Each row is a point. A path goes straight from each point to the next, and from the last back to the first. The post is the endless flat space through its rows: a point in 2 columns, a line in 3, a plane in 4, and so on, so that a path can go around it. Count how often the path circles the post. Going back the other way cancels.
In the rows, 128 means zero.

Post (1 x 2):
[[136 118]]
Path (26 x 2):
[[155 102]
 [160 110]
 [121  54]
 [107  64]
 [166  79]
 [163 135]
 [135 141]
 [ 69 110]
 [106  88]
 [152 104]
 [180 140]
 [134 146]
 [ 81 119]
 [126  96]
 [165 108]
 [133  73]
 [102 100]
 [ 88 159]
 [143 174]
 [ 90 128]
 [124  97]
 [192  82]
 [206 142]
 [147 154]
 [ 86 120]
 [ 91  81]]
Times around: 3

Post (5 x 6):
[[105 165 176 161 143  88]
 [133  98 173 149 111 121]
 [129 139 150 110 135  93]
 [140 126 167  83  99 153]
 [118 142  47 109 171 145]]
Path (13 x 6):
[[ 82 149 122 130 178 104]
 [125 131 184 133 163 163]
 [143 102 186 131 138  55]
 [112 109 152 105 160  62]
 [112  33 219 195  99 126]
 [140 114 130 117 157 146]
 [145 193 143  89 125 162]
 [186 106 196 117  85  96]
 [111 181 162 150 165 108]
 [102 164 137 122 160 117]
 [107  71 184 111 109 101]
 [110 159  80 116 136 130]
 [113 144 139 122 151  43]]
Times around: 0

Post (10 x 11):
[[120 161 199 140 129 159 108 144 160  91 151]
 [143 121 130 123 106 176 172 167  84  93 167]
 [117 136 111 134  98 121  81 101 121 129 208]
 [130 136 100 137 128 118 140 212  76 126 114]
 [111 101 139 204  92 181 109 145 102 111 117]
 [174  97 136  70 178  73 170 185  58 134  62]
 [140 138 159 162  69 141 137 151 107 115 105]
 [181  86 110 158 115  94 169 105 134 103  99]
 [113 154 130 140 104 190 125 122 110  85 134]
 [ 70 135 117 136  84 158 109  71 174 145 211]]
Path (27 x 11):
[[162  67 100 117  99 149 108 110  73 144 170]
 [ 85 150 120 121 112 154 105 204 100  88 160]
 [118 120 212 123 151 151 121 228  99  69  92]
 [ 61 108  95 188  82 174  91 104 128 126 176]
 [158 142 138 138 115 139 187 133 119  72 217]
 [119 122 135 151 131 140 126 116 136 144 113]
 [152 122 117 166 144 147 134 209 114 109 141]
 [152 115 121 102 129 123 129 142 127  73 138]
 [112  94 109 200  94  94  65 111  97 101  59]
 [ 49 133 151 196  89 176 105 158  96 136 191]
 [131 143  96 157  75 164 102 132  67 142 204]
 [164 172 190 138 128 177 146 131 127  58 162]
 [ 98 132 117 161 106 148 151 174  71  95 169]
 [ 84 113 152 114 148 190 150 100 127 132 151]
 [145 122 156 114 178 197 150 112 149  96 152]
 [172  91 148 164 100 227 151 130  55  93  80]
 [210  85 148  80 134 132 167 121  87  83  42]
 [190 132 112 114 132 121 126 146 135 122 197]
 [164 165 118 135 139 107 100 111 130 126 113]
 [147 105 114 145  98 143 111 157 113 127 145]
 [123  68 143 150 157 147 113 178  58 114  72]
 [115 117 142 144 104 140 170 149 100  92 110]
 [107 139 141 198  72 162 169 150 143 134 182]
 [110 164  96 159  89 156  82 173 102 153 151]
 [111 139  86 122 105 191 127 145 117 108 125]
 [133 111 149 161 104 175  92  80 116 116 101]
 [199 135 183 132  69 167 159 148  85 133 113]]
Times around: 3

Post (13 x 14):
[[109 179 123 157 155 112 114 118  87 113  81 145 120  99]
 [171 104  79 123 129  95 106 143 180 134 132 167 108  80]
 [149  96  75 155 121  60 110 111 178 178 168 106 136 140]
 [101 148 140 100  81  98 122 119 118 101 157 103 137  54]
 [177  77  93 124 135 174 121 138 170 136 168 153 173 162]
 [155  80 133 127  89 141 200 111  91 147 117 166 114 139]
 [ 85 129 107  86 115 113 174 139  64 123 103 112  90 143]
 [139 130 176 131 173 125 120 129 121 188 153 161 125 115]
 [180  78  90 128 132  96  99  90 140 164 178 136 153 152]
 [ 70 143 109 131 120 100  97 114 108  70 133 134 130 144]
 [104 175  96 126 105 168  68 106 119 143  77 178 133 178]
 [ 94  68 110 110 114 166 169 106  72 178 103 152 112 146]
 [136 168  58 138 149 115  88 111 172  84 155 143 101 129]]
Path (26 x 14):
[[115 101 129 135 108 122 121 159 170 197 159 133  98 162]
 [128 143 156 104 146 143  69 127 143 144 148 149 135 108]
 [202 134 150  88 112 155 105 116 146  37 164 208 167 101]
 [ 76  94  99 188 122  73 163 111 148 128 164 157 126 132]
 [105 178  82 108 136  88  94 134 108 159  70 177  86 112]
 [131  58  58 115 152 139 147 138 123 167 129 145  96  98]
 [118 127 143 116  90 104 137 144 114 181 131  71 117  86]
 [173  88 129 112 124 136  45  89 205 124 184 130 221 118]
 [171 101 130 105 143  76 188 122 121  83 188 112 168  95]
 [140 126 112  61 123 122 110 118  91 179 157 183 134 152]
 [137  74  81 153 137 179 123 114  78 119 136 189 122 179]
 [128 131  93 142  98 148  60 106 104 156 115 117 201 156]
 [104  99  85 120 107 201 161 152 120 105  75 100 120 187]
 [158 227 100 120 140  88 107  87 166 149 150 109  87 133]
 [ 86  87  74 151 130  98 155  74  87 113 122 151 151 147]
 [109 160 111  85 113 160 119 121 129 107 170 166  95 149]
 [134  43 145 179 133 120  51  42  67 191 122 208 123 160]
 [173 118  70 100 139 151 150  88 123 152 135 139  85 133]
 [189 107  67 100 136  70  92 124 124 134  99 172 127 166]
 [134 165  41  94 128  23 142  84  62  44 164 110 115 108]
 [ 74 130 105 174 109 192 117 106 100  82 173 129 148 119]
 [215  57 120  78 114 132 151 126 138 170 212 111  76 133]
 [103 155 110 163 136  75 110 106 183 164 144 113  91  66]
 [ 99 142 124  98 147 116 110  88 119 157 126 183 144 126]
 [ 99 130 115 115 106 111 121 139 102 106 152 123 165 197]
 [ 95 175  96 153 165 170  76 142 149 172 122 187  76 158]]
Times around: 5

Post (17 x 18):
[[128  51 182 150  47 124 206  90 143 122 143 132 185 177 171 123 149 153]
 [177  90 162  84 146  62 139 135 122 168 129 123  86 140  92 151  79 128]
 [130 101 148 131 117 111 118 187 123 120 148 125 125 175 135 183 158  66]
 [103 146 130 128 172 110 178  83 137 119 128  99 158 133 129 112 131 113]
 [ 88 182  79 119 124 160 144  87 153 165 130  95 127 128 125  82 216 123]
 [120  82 143 129 151  34 105 105 104  83 146 143 107  89 126 136  63 147]
 [144 143 129  99 151 113  88 121 117 114 151  86 162 112 125 101 116 134]
 [140  87 139 105 116  99  99 121 140 104 108 130  92 179 114 172  67 158]
 [ 70 192 157 123  91  97 129 123 101 170 169 156 113 123 143 121 142 148]
 [151 116 112 103 114  96 147  89 104 107 145 101 169 174  85 182 144 117]
 [ 94 118  85 107 176  96 121 122 106 169 135 165 133 100 131 168 124 117]
 [128 137 122 117 147 136 125 175  96 161 117 132 107 166  74 131 123  74]
 [152 101 125 153 144 179  90 127 109 132 152  83 110 106 156 147 117 171]
 [118 142 152 115 137 109  88 127 130 122 104 103 128 121 117 121 150 170]
 [171 137 125  87 144 164 153 113 136 122 133 129 132  17 161 139 116 209]
 [114 115 138 160  93 103 121 128 136 155  92 143 118 157 123 163 105  98]
 [153 139 159 137 183 147 105  89 121 118 163 143 135 110 156  93 163 122]]
Path (25 x 18):
[[ 92  64 111 157 199  86 168 101 142 135 130 114 175  94 190 106  87 183]
 [114  70 129 144 191  91 249 131 145 166 140 177 125  89 149 128  87  57]
 [111 141 149 155 129 131 106 131 142  96  82 103 109 108 109 155 146 118]
 [144  44 173 110 128 114 127  85 122 123  98 145 155 161 177 141 180 167]
 [129 171 127 121 100  75  60 127  81  92 184 115 133 197 152 168 118 131]
 [120 134 189 140 166  92 141 154  92 150 186 139 134 180 135 116  71 112]
 [155 136 178 162 121 145 172 132 133 118 166  99  86 202  96 136 137 106]
 [150 110 219 211 105 125 123  81 116 141 153 147 159 138 174 195 116  99]
 [ 94 107  80 118 134 124 129  83 104  95 140  44 115 103 144 142 135 128]
 [130  98 116  91 129  70  91 153 126  80 123 105 136 117 166 156 158 168]
 [124  67 111 150 147  12 105  93 187 130 123 101 220 148 145 161 138  97]
 [100 120 145 125 202  89 140 105 145 169 142 147 141  91 111 142 122 112]
 [180  89 199 135 152 102  94 130 152  73 146  89  61  57 140 175  97 135]
 [187  81 159 105 178 196 179 119 100 111 156  43 161 163 152 127  83  85]
 [143 133 116 126 106 167 176 179 107 131 127  97 106 154 119 139 195  97]
 [102 102  92 204  70 132 111 146 105 128 148  70 181 100 139  94 177 160]
 [ 90 104 109 153 121 119 120 117 168 130 144  99 156 193 141 182  93  70]
 [124  84 157 116 134 145 127 106 130 143 126 161  96  96 166 130 147 136]
 [128 131 145  92 128 144 151 137  77 147 132 133 172 169 117 160 151  88]
 [133 131 181 147 121 132 155 154 119 125 147 151 105 156 188 186 126  97]
 [144  93 117 154 158  85 127 130 155 122 170 115 163  83 200 151 181 118]
 [152 178 109  92 162 110  64 157 131 182 173  76 101 111  62 124 107 142]
 [ 89 146 112 155 147 158  90 137 144 164 127  94 127 101 109 124  87 133]
 [ 44 107 121  59 115 107 164 152 101 152 118 130 114 153 108  90 146 126]
 [138 169 104  94 162 148 100 115 116 141 184 102  93 121 175 130 155 135]]
Times around: 5

Post (17 x 18):
[[147 130  82  73 124  84 148  87  96 120  88 140  83 114 125 132  93 110]
 [135 125 151 168 122 128 128 156 103 122 147 177 114 111  95 140 126 151]
 [142 163 160 213 163 109 226 131 156  93 127 117 171 175  91  96 177 105]
 [147  67 129 190 118 110 119 161 184 112 121 125 134  82 199 115 121 119]
 [ 98 143 121 168 103 137 129 161 130 118 126  91 153 132 127  97 113 121]
 [ 85 132 109 137  84 170 139 128 100 111 154 138 103 157 108 130 102 129]
 [139 110 144 131 136  95 108 107  93 117 120 125 129 119 140 179 127 108]
 [115 122  90 101 101 131 149 102 103 133 144  85 112  61 104 192 133 149]
 [154 138 118 126 136 106 140 108 125  99 155 185 148 154  82 128 105 102]
 [116 160  95  80  90 144  80 139 100  84 143 153  91 169  96 163 117 107]
 [105  92 169 227 139 128 140 151 168  75 110 145 152  89 130 118 105 111]
 [142  93  83  86 123 151  86 137 104  91 110 111 107 139 117 123 140 121]
 [101 133  83  82 120 148 145 150 153 143 146 165 145  99 130 108 163 129]
 [ 63 169  66 124 133 201 118 144 128  98 186 102 138  43 190  86 152 164]
 [100 123 154 116 137 105 135 126 112 108 138 127 107 138 113 132  89 141]
 [123 146 139 106 100 150 118  96  99 159 164 128  88 126  80 162 108 100]
 [103  96 102 129 128  51 106  82 110 123 107 151  86  90 102 145 112 142]]
Path (25 x 18):
[[ 78 129 127 181  89  74  64 105 111 100 134 166 142 120 113 156 170 109]
 [170 129 181 126 165 249 192 139 130  99 200 117 204  84  84 151  86 129]
 [ 45 171 163 209 173  98  98 115  90 121  99 110 131 108 128 149 121 136]
 [116 150 153 147 123  50  78 100  86 192 157 109 102  69 203 176  95 105]
 [138  89  98 114 105 177 152 174 102 110 118 163 112 110  22 130 203 140]
 [114 100 166  95 123 213 104 189 127  92  90 119 129 166  99  79 118 118]
 [ 90 156 159 123 108  93  85 139 111  90 134  90 166 131  27 178 113 132]
 [ 81 110 160 140 201  85 156  78 126  70 144  45 125  96 105 153 160 145]
 [120 148 137  92 151 146 136 130  91 148 129  77 131  81 140 130 101 101]
 [ 91 151  44  94  84  93  92 124 127  80 107 133 143 127 161 135 149  91]
 [124 123  78 100  90 133 120 120 122 102 133 104 149 122 120  90 124 148]
 [148 110 174 157 178 126  76  61 120 114 142 135 108 148 111 107 103 116]
 [138 111 134 219 110  83 204  86 125  78  71  87 161  92 151 146 107  99]
 [ 45 124 143  92 128 106  75 103  57 126 127 105 100 116 186 169 116  80]
 [140 111  70 171  79  63 111 139 110  74 110 134  94 140 190  72  80 144]
 [134 131  60 154 142  73 118 106 175  87 113 196 145  34  68 127 181 149]
 [177 108  77 105 133 118 105 134  92 143  86 150 122 198  69  83 146 145]
 [ 83 182  90 118 109 101 150 180 133 141 135 136 149 132  85 116  77 128]
 [ 59  57 145  88  93 111 102 144  89  98 141 107 127 110  92 199 118 136]
 [101  98 148  85 149  88  69 144  77 103 105 186 112 140  73 137 147 165]
 [157 124 142 149 189  85 111 105 147  80 123 148 159 121 179 138 151 116]
 [165 112  65 165  85 143 136  88  88 171 170 152 115 100 128 163 140 128]
 [ 79 132  74 124 172 137 142  80 109  93 210 184 152  74 132  87  96 148]
 [169 154  51  47  72 110  89 120 121 149 136 174  97 132  72 170 201  59]
 [177 140  81 113 136  59  73  89  92 117 152 163 157 127  73 140 171  69]]
Times around: 3

Post (17 x 18):
[[145 115 164 124 196 114 134 139 120 126 195 103 134 130  99 144 142 139]
 [125 165 115 132 113 170 134 114 141 117 144 169 124 104 153 179 136 158]
 [139 109 164 117 154 152 117 135 141 134 142 110 114 180 121 114 120 139]
 [113 103 196 147 138 114 137 121 125 110 157 144 119 131 133 111 158 145]
 [176  98  73 130 138  92 141  92 109 113  55  63 132 117 136 112 111 129]
 [119 142  87 103 138 142 166 131 142 144 113 182 146 119 139 136 174 140]
 [150 151 190 121 153 131 136 142 106 113 165 137 184 155 148 129 135 125]
 [107  99 164  80 156  89 120 140 110  97 164 104 125 148 135 149 122 131]
 [159 127  51 145 125  99 122 103 138 139  43 114 122  84 132  92  71 126]
 [124 101 145 128 116 128 113 101 104 149 159 100 155 154 106 132 137 119]
 [154 161 109 138 128 126 124 166 105 159 118 174 124 135 136 149 147 145]
 [151 116  67 145  96 107 165 150 130 123  54  75 141  88 114 107 109 111]
 [108 158  80 136 120 135 163 136 122 155 149 148 123 127 168 113 131 140]
 [164 135  83 117 105  71 136 101 160 167  65  82 131 106 153 116 128 117]
 [154  91 144 139 135  83  98 131 149 108 171 122 147 156 104 120 139 148]
 [136  71 161 118 153 145  95 135 134 110 170 124 135 138 132 142 147  95]
 [171 140 123  88 118 147 154 148 121 138 152 191 126 123 140 121 149 159]]
Path (31 x 18):
[[118 144 155 133  95  97 100 130 128 111 107 106 165 160 162 144  90 155]
 [ 91 145 178 132 122  85 125 135 116 115 153  99 116 132 129 149 129 163]
 [229 115 121 121 122 146  83 137 103 174 135 117  97 173  97 110 149 156]
 [198 132 152 133 167 108 124 113 138  94 149  75 168 104 137 168 149 136]
 [ 96 143  77  94 119  84 156 172 171 143 122  91 136 107 173 182 102 130]
 [149  96 141 152 132 119 144 132  82 159 148 136 154 112 100 115 129 102]
 [ 84  85 133 148 147 107 144 121 134  83 168  95 124 161 134 131 137 121]
 [195 179 141 202 112 139 152 107 139 124 129 204 154  42 122 115 193 153]
 [146  98 132  93 129 155 137 131  73 153 139  86 119 156 125  76 103 116]
 [111  82 109 139 180  83 124  84 145  94 101  94 135 103 141 137 118 159]
 [ 78 138 118 126 109 124 181 139 115 127  99  63 167 111 157 122  95 101]
 [116 135 136 123 141 139 128  85 120 128 133  78 110 154 158 119 127 163]
 [118 117 101 136 163 115 144  87 122 128  41 100 137 177 161  66 130 125]
 [143 145 149 105 179  63 154 140  86 126 109  67 123 192 133 121 134 129]
 [166 140  91 136 182  93  75 168 160 120 121 119 119 130 135 141 124 107]
 [159 158  91 124  79  99 127 113 101 120 145 183 117  76 133 134 109 193]
 [160  84 123 214 108 126 126 159 133 151  95 141 146 164 101   7 124 134]
 [123 155  98  90 105 108 133 110  70 136 141 124 143 107 141 136 166 132]
 [169  90 163 120  90 110 112 123 118 136 140  94 135 158 106 112 167 106]
 [141 130 168 114 174 160 142 114 120 159 167 152 115 105 101 154 148 121]
 [132 111 102 169 167 131 212 109 124 127  91 153 114  91 126 123 158 164]
 [117 151  77  65 154 139 172 167  61 181 123  77 161 193 171 128 109 104]
 [160 103 160 142 221 115 106 133 117 127 106 106 112 157 136 101 138 127]
 [149 109  56 127 111 127  88 173 130  97 112 139 177 118 128 149 138  83]
 [107 126  91 172  84 126 106 110 120 144  90 162 150  84 131  86 156  74]
 [142 144 124 116 125 127 113 131 151 112  88 164 133 105 133 122 160 162]
 [154 142 105 161 129 142  99 124 127 113 125 208 141  98 132 134 126 187]
 [111  92 145  91 110  87 118 123 140 137 178 163 143 195 158 122 104 168]
 [125  99 186  90 186  91 152 129  98 157 116  83 103 161 155 149 127  88]
 [119  73 124 111 124  79 148 134 185 135 221 166  32  91 136 133 185 167]
 [167  61 125 106 138 189 119 144  75 151  98 167 158 141 100 137 147  87]]
Times around: 0
